Rows are points. The points of each table are mixes of a few directions, plus a little noise. Count the directions of each table, and those that both share. Where both have some left over, give the other angles between the two spaces (their principal angles), to ten degrees, smallest first.

First, 7 rows:
[[-55  51 -66]
 [ 33 -30  38]
 [-23  21 -27]
 [ 38 -35  45]
 [-48  44 -56]
 [ 16 -14  19]
 [ 39 -37  46]]
Second:
[[ -6 -64  53]
 [ -3 -29  23]
 [ -6 -60  49]
 [  8  80 -66]
 [  7  65 -53]
 [ -1 -10   8]
 [  2  18 -14]]
Directions: first 1, second 1, shared 0; angles 40

First, 6 rows:
[[ 73 -38   3 -14   9  78]
 [-69  22 -14  -2  54 -35]
 [-15  20  11  15 -57 -50]
 [ 10  -4   2   0  -7   5]
 [ -2   9   7   7 -33 -21]
 [  2  -8  -7  -8  37  24]]
Second, 8 rows:
[[  14   33    0  -22   32   -4]
 [  34   29   16   -6  -31  -18]
 [  11   21   20    0   15   -1]
 [   1  -14  -17    0  -30   -5]
 [ -41  -36   62   58   27   26]
 [   6   14   20    3   12    0]
 [   7   12   19    3    6   -2]
 [ -35  -61 -121  -35  -32    2]]
Directions: first 2, second 3, shared 1; angles 90

First (10 x 9):
[[ 47 -13  44  -4  12  12  24  13  -1]
 [-14  18 -91  39  57  54 -19  20  -5]
 [-11 -30  36 -28 -12  12 -33 -13  -8]
 [ -7  -7   5  -6  -3   4 -10  -4  -1]
 [-16   8  -4   6 -25  -8  18   1  24]
 [  1 -31  44 -23 -11  21 -17  -5   1]
 [  4  26 -17  -5   4 -69  -6 -18 -37]
 [ 29  23 -12   6  23 -44  11  -2 -31]
 [-61 -12 -10  -4 -42  27 -17  -8  39]
 [ 28  17   5  19  -2  -8  49  16  19]]
Second:
[[  2   0   0   1  -2  -1   1   1   0]
 [-18  16  16  -5  29   2   9 -21  13]
 [  4  -3  -4   1  -7  -1  -1   3  -3]
 [ 17 -16 -15   6 -28  -2  -9  20 -12]
 [-71  68  63 -26 121   8  38 -90  50]
 [  5  -6  -6   4 -10  -1  -3   7  -4]
 [  5  -5  -5   2  -9   0  -4   7  -3]
 [ 38 -36 -35  14 -65  -5 -20  47 -27]
 [ 10  -8  -7   2 -15  -1  -5  11  -6]
 [  9 -10  -8   3 -17  -2  -5  12  -7]]
Directions: first 4, second 1, shared 0; angles 90

First, 10 rows:
[[ 25  32 -59 -17  -7 -14 -24 -22  -4  21 -31  22]
 [ 14  63 -33 -22 -10 -31 -24 -18   3  32 -46  27]
 [-42  17  -5   7 -11   0 -49  24  36  20 -13 -56]
 [-14  47  41 -20 -24 -33   1  -4   3  13  -9  33]
 [ 33 -48  34  40  84  34  62  20   5  -1 -17 -26]
 [ 22 -55  -9   2  -6  17  18  12  16  -3  30  -2]
 [  1 -38  35  -7 -27   3  27   9   1 -17  48  19]
 [-61 -46  64  32   6  30   8  22 -12 -51  51 -54]
 [ 17  21 -31 -14 -10 -11  -3 -30 -32 -11  -5  39]
 [  6   5 -37   2   5   6 -15 -12 -13  -4  -9  -4]]
Second, 10 rows:
[[-14  -3  32  -7 -20 -33  47 -13  -8  -4  20  37]
 [ 33  -5  45 -33 -39  21 -46  60  22  -6  40 -20]
 [ 26 -15 -14  16  44  -9  62 -20 -24  -2 -18  16]
 [-45   3  -8   7 -18  -4 -19 -14  20  11  -1  -3]
 [-22 -12 -49   7 -17  18 -47 -14  52  36 -14  -4]
 [ -9 -26 -26  10  -1  -4  21 -17   1   0   8   6]
 [ 57   6 -53  40 121  34  27 -10 -52 -12 -70 -42]
 [-28  11  74  -3 -11 -18  22  23 -12 -21  24  -9]
 [ 20  31  28 -26 -22   1 -32  17  14  13  -3  17]
 [-20  10 -29 -11 -36  -4 -35 -13 -12 -14  16   2]]
Directions: first 5, second 6, shared 4; angles 30

First, 9 rows:
[[-73 -57  60  -1 -45  12 -55 -45  53 -37  17 121 -50   5  -1  -3  59  42]
 [-27 -22  26  -5 -16   3 -22 -16  19 -11  12  46 -19   0   5   5  28  12]
 [ 52  35  -9 -46  38 -19  25  45 -43  51  39 -72  33 -16  48  52   8 -60]
 [ -8  -7   9  -4  -5   1  -7  -4   6  -2   6  15  -6   0   4   3  10   2]
 [ 17  11   3 -24  13  -8   6  17 -15  21  22 -21  10  -8  25  26  12 -25]
 [ -5  -2 -10  20  -6   6   2  -9   6 -14 -21   3  -2   6 -21 -22 -18  16]
 [ 26  23 -41  27  13   2  27   9 -15  -1 -36 -51  20   6 -28 -28 -51   3]
 [  5   5 -15  16   1   3   8  -1  -2  -6 -18 -12   4   4 -16 -17 -21   7]
 [ 14  13 -23  15   7   1  15   5  -9  -1 -20 -29  11   3 -16 -16 -29   2]]
Second (10 x 18):
[[ -2 -22  12  29  -8  27 -16   5  10   4  29 -13 -49  16   5 -48 -13 -15]
 [ 16  -3  10  22  -8  22 -12  50  -6  40  17 -53 -12  -5   9 -23  -9 -34]
 [ 35  -6 -16  -1  30  -5  24  57  -4  70   2 -69  -4 -11 -12   8 -24 -50]
 [ 24  23 -10 -52  46 -17  19 -33 -42   5  51   2  23  13  58  43  10 -18]
 [ -9  -5 -15  -2   9 -12  12 -26   9 -14 -23  25   5   5 -21   5  -9  22]
 [ -8   4  -2  57 -37  30 -19  16   5 -18 -32 -21  -2   3 -26 -58 -26  19]
 [-29   3   7  -9  -4   5 -19 -46 -15 -16  -4  61  38  10  16  15  15  42]
 [ -3  33 -18  40 -37   7   1 -13   2 -72 -48  -9  12   3 -28 -42 -22  39]
 [-16  -5  23 -40 -17 -36   2   3  33 -25 -10  41  -7 -28 -10  54  52   5]
 [ -7 -21  10 -42  26 -22   7 -13   8  26  20  36  -4  -4  10  47  25  -9]]
Directions: first 2, second 6, shared 2

First (9 x 24):
[[ -9   2  -7 -20   4 -15  -7  43   5  -2  -8  -8   6   2   0   6  21   2
    1   2  -8  -6  -9 -18]
 [  7  -1   5  14  -3  10   5 -31  -4   1   6   6  -4  -2   0  -5 -15  -2
   -1  -2   5   5   6  13]
 [ -2   0  -2  -5   1  -3  -2  11   1   0  -2  -2   1   1   0   1   5   1
    0   1  -2  -2  -2  -4]
 [-26   5 -19 -56  10 -41 -18 121  14  -5 -22 -23  17   6   1  18  59   7
    4   6 -21 -18 -25 -50]
 [ 19  -4  14  40  -7  30  13 -87 -10   4  16  17 -12  -4   0 -13 -43  -5
   -3  -4  15  13  18  36]
 [ 16  -3  12  35  -6  26  11 -76  -9   3  14  15 -11  -4   0 -11 -37  -5
   -3  -4  13  11  16  31]
 [  4  -1   3   8  -1   6   3 -18  -2   1   3   4  -2  -1   0  -3  -9  -1
   -1  -1   3   3   4   7]
 [  2   0   2   5  -1   4   2 -11  -1   1   2   2  -2  -1   0  -2  -5  -1
    0   0   2   2   2   4]
 [-11   2  -8 -23   4 -17  -8  49   5  -2  -9  -9   7   2   0   7  24   3
    2   2  -9  -7 -10 -20]]
Second (9 x 24):
[[  0   2   3   2   1   1   3   2  -1  -1   1  -2   0   0   2   0  -1  -3
   -1   0  -1  -2   1  -1]
 [ -1  -4  -6  -3  -2  -3  -6  -4   2   2  -2   3   0   1  -4   0   2   6
    1   0   2   4  -2   2]
 [ -5 -24 -39 -22 -17 -17 -43 -27  11  17 -17  22   3   6 -29  -2  13  43
    7  -3  12  29 -13  13]
 [ -4 -19 -31 -17 -13 -13 -34 -21   9  13 -13  17   2   5 -23  -1  10  34
    5  -2   9  23 -10  10]
 [  8  39  64  36  27  28  70  44 -19 -27  28 -36  -4 -10  48   3 -21 -71
  -11   4 -20 -48  21 -21]
 [  5  24  39  22  17  17  43  27 -12 -17  17 -22  -3  -6  29   2 -13 -44
   -7   3 -12 -29  13 -13]
 [ -3 -14 -23 -13  -9 -10 -25 -16   7  10 -10  13   2   4 -17  -1   7  25
    4  -2   7  17  -7   7]
 [ -3 -15 -24 -13 -10 -10 -26 -16   7  10 -10  13   2   4 -18  -1   8  26
    4  -2   7  18  -8   8]
 [  2  10  16   9   7   7  17  11  -5  -7   7  -9  -1  -2  12   1  -5 -18
   -3   1  -5 -12   5  -5]]
Directions: first 1, second 1, shared 0; angles 90

First:
[[ -10   -8  -17   32  -41   -9    7  -44  -39   49   59  -22  -51   62
    -3  -33   11    1   96  -36   70   34  -53  -82  -22   33  -17  -44
    23  -48   26  -18]
 [   4    2    5  -11   14    1   -3   14   12  -16  -19    6   16  -20
     1   10   -4   -1  -30   12  -24  -11   16   26    8  -12    6   14
    -7   15   -8    6]
 [  10    8   18  -34   44    9   -8   46   42  -50  -59   22   55  -65
     3   35  -11   -2 -100   37  -74  -37   56   85   23  -35   19   46
   -25   50  -27   19]
 [   8    5   14  -25   33    8   -7   35   32  -42  -47   19   42  -51
     1   27   -9   -2  -79   29  -57  -30   44   68   18  -27   15   36
   -19   41  -23   15]
 [   3    1    2   -4    6    1   -1    4    5   -6   -9    3    7   -8
     0    4   -1   -1  -12    4   -9   -4    6   12    4   -4    3    5
    -4    7   -3    2]
 [  -6   -4   -8   16  -21   -3    3  -22  -21   25   30  -11  -25   31
    -2  -17    6    1   49  -18   37   18  -28  -41  -12   17  -10  -23
    13  -25   14   -9]
 [  -3   -1   -4    8  -10   -2    2  -10  -10   11   14   -4  -12   15
    -1   -8    2    0   23   -8   17   10  -12  -19   -5    8   -5  -11
     6  -11    4   -3]
 [  -6   -4  -10   18  -23   -5    5  -25  -23   28   34  -12  -29   34
    -1  -18    6    1   55  -19   40   20  -29  -47  -13   19  -10  -24
    14  -28   15  -10]]
Second:
[[ -30   22  -10   26  -63   -3   -1   30   -6   12   13   -1    1   20
     0  -29  -51   17    2  -11   23   10    0  -30    1    7    0  -21
   -21  -19   21  -28]
 [   9  -15   -4    3    9   -3    6  -38  -20   22   26  -12  -29   25
    -1   -5   32   -7   53  -15   29   16  -30  -32  -14   16  -10  -15
    21  -18    3    5]
 [ -16   14   -4   10  -31    1   -4   28    5   -2   -5    4   12   -2
     0  -10  -35   10  -19    2   -1   -3   11    1    5   -3    5   -3
   -18    0    7  -13]
 [   8  -12   -3    1   13   -1    3  -30  -15   13   16   -8  -20   16
     0    0   28   -7   36   -8   17    9  -20  -19   -9   11   -9   -7
    18  -12    1    4]
 [ -26   23   -4   18  -49    0   -4   47   11   -5   -9    6   20   -4
     0  -18  -59   17  -31    2   -3   -5   19    2   10   -8    9   -6
   -29   -1   13  -22]
 [  59  -49   16  -50  121    4    6  -73   -2  -11  -13   -2  -19  -23
     0   50  113  -33   21   13  -27   -6  -14   37   -8    0   -9   31
    47   24  -39   54]
 [  -1   -7   -8   13  -13   -3    3  -29  -21   24   29  -12  -29   32
    -1  -15   14   -2   52  -18   35   18  -30  -40  -13   16  -12  -21
    16  -25   11   -5]
 [  -2   22   15  -22   14    9   -9   66   46  -53  -62   24   62  -64
     2   25  -38    7 -111   37  -72  -37   61   80   27  -36   22   42
   -38   49  -20    7]]
Directions: first 1, second 2, shared 1

First:
[[ 27  32 -15  -9  18   2 -16  31 -29   2  14  20 -48  11   7   0 -44  -8
   -7 -17   9 -44 -19 -15  -8 -24   1  23 -44  12  -2  31]
 [ 50  51 -30 -20  36  17 -38  54 -44   0  23  36 -96  28  15  16 -95  -3
  -18 -25  13 -82 -31 -25 -30 -49  -6  33 -74  31   2  56]
 [-46 -39  32  27 -39 -39  50 -46  27   5 -22 -34 109 -41 -18 -44 121 -19
   29  17  -6  82  23  20  58  55  21 -14  60 -48 -14 -51]
 [ 10   1 -10 -12  14  28 -23   7   5  -5   5   8 -40  22   7  34 -52  21
  -17   1  -3 -23   0  -2 -37 -20 -17 -11  -6  27  13  11]
 [ -6  24  14  27 -22 -76  47  10 -42  16  -3  -4  65 -50 -12 -92 104 -67
   39 -19  16  26 -17  -5  94  32  49  50 -22 -61 -38  -3]
 [-25 -37  11   2 -10  19   3 -32  40  -6 -12 -19  29   3  -4  24  14  25
   -4  20 -13  35  23  15 -17  15 -14 -35  48   4  11 -30]
 [-34 -55  13  -2 -12  39  -3 -48  63 -11 -16 -25  29  12  -4  50   3  47
  -12  33 -20  45  34  23 -40  15 -28 -59  72  17  23 -41]
 [ 24  23 -14 -10  18  12 -21  25 -19   0  11  17 -49  15   8  12 -50   2
  -10 -10   5 -40 -14 -11 -19 -24  -5  13 -35  18   4  26]]
Second:
[[ -16  -44    4  -15    4   60  -25  -35   57  -14   -9  -12  -17   30
     4   75  -49   61  -22   30  -21   17   30   16  -70   -7  -41  -61
    53   41   28  -22]
 [ -37  -24   26   25  -33  -40   45  -34   13    9  -16  -23   92  -39
   -16  -50  109  -26   28   11   -1   65   13   13   58   46   23   -5
    41  -46  -18  -39]
 [ -31  -55    8   -9   -5   55  -17  -44   65  -13  -13  -21    8   22
    -1   67  -25   60  -20   32  -20   34   33   20  -59    6  -39  -65
    69   30   30  -34]
 [ -11  -24    2   -6   -1   30  -12  -20   29   -7   -7   -7   -4   14
     3   35  -21   32  -10   16  -13   11   16    9  -31   -3  -18  -30
    31   19   16  -14]
 [  11  -13  -11  -19   19   56  -41   -2   23  -10    4    6  -58   37
    12   66  -83   46  -27    9   -9  -26    8    0  -68  -26  -32  -31
     5   46   26   11]
 [  54   80  -20    0   20  -49    0   69  -89   15   25   37  -51  -14
     6  -63  -17  -64   12  -47   29  -72  -47  -34   50  -27   33   84
  -103  -17  -27   61]
 [  28   26  -18  -14   24   19  -28   25  -17   -2   14   20  -63   23
     9   23  -67   11  -16   -9    7  -50  -12  -10  -33  -29  -12    8
   -38   28    7   30]
 [  -8    9   11   20  -17  -49   33   -1  -23    7   -7   -9   52  -33
    -9  -59   73  -40   25   -9   10   27   -7   -1   59   27   31   26
    -3  -39  -25  -10]
 [  26   50   -6   10    3  -49   15   37  -61   13   14   20   -3  -24
    -1  -66   27  -55   22  -29   21  -26  -31  -17   57   -2   35   58
   -62  -29  -27   32]
 [  19   17  -13   -9   15   12  -19   19  -14    2    8   13  -40   12
     5   13  -42    4  -11   -9    4  -33  -10  -10  -19  -22   -5    9
   -25   16    4   21]
 [ -30  -18   20   20  -27  -39   40  -24    7    7  -12  -20   77  -33
   -12  -45   90  -25   22    8   -1   56   10   12   55   39   21    2
    29  -42  -15  -30]]
Directions: first 2, second 2, shared 2
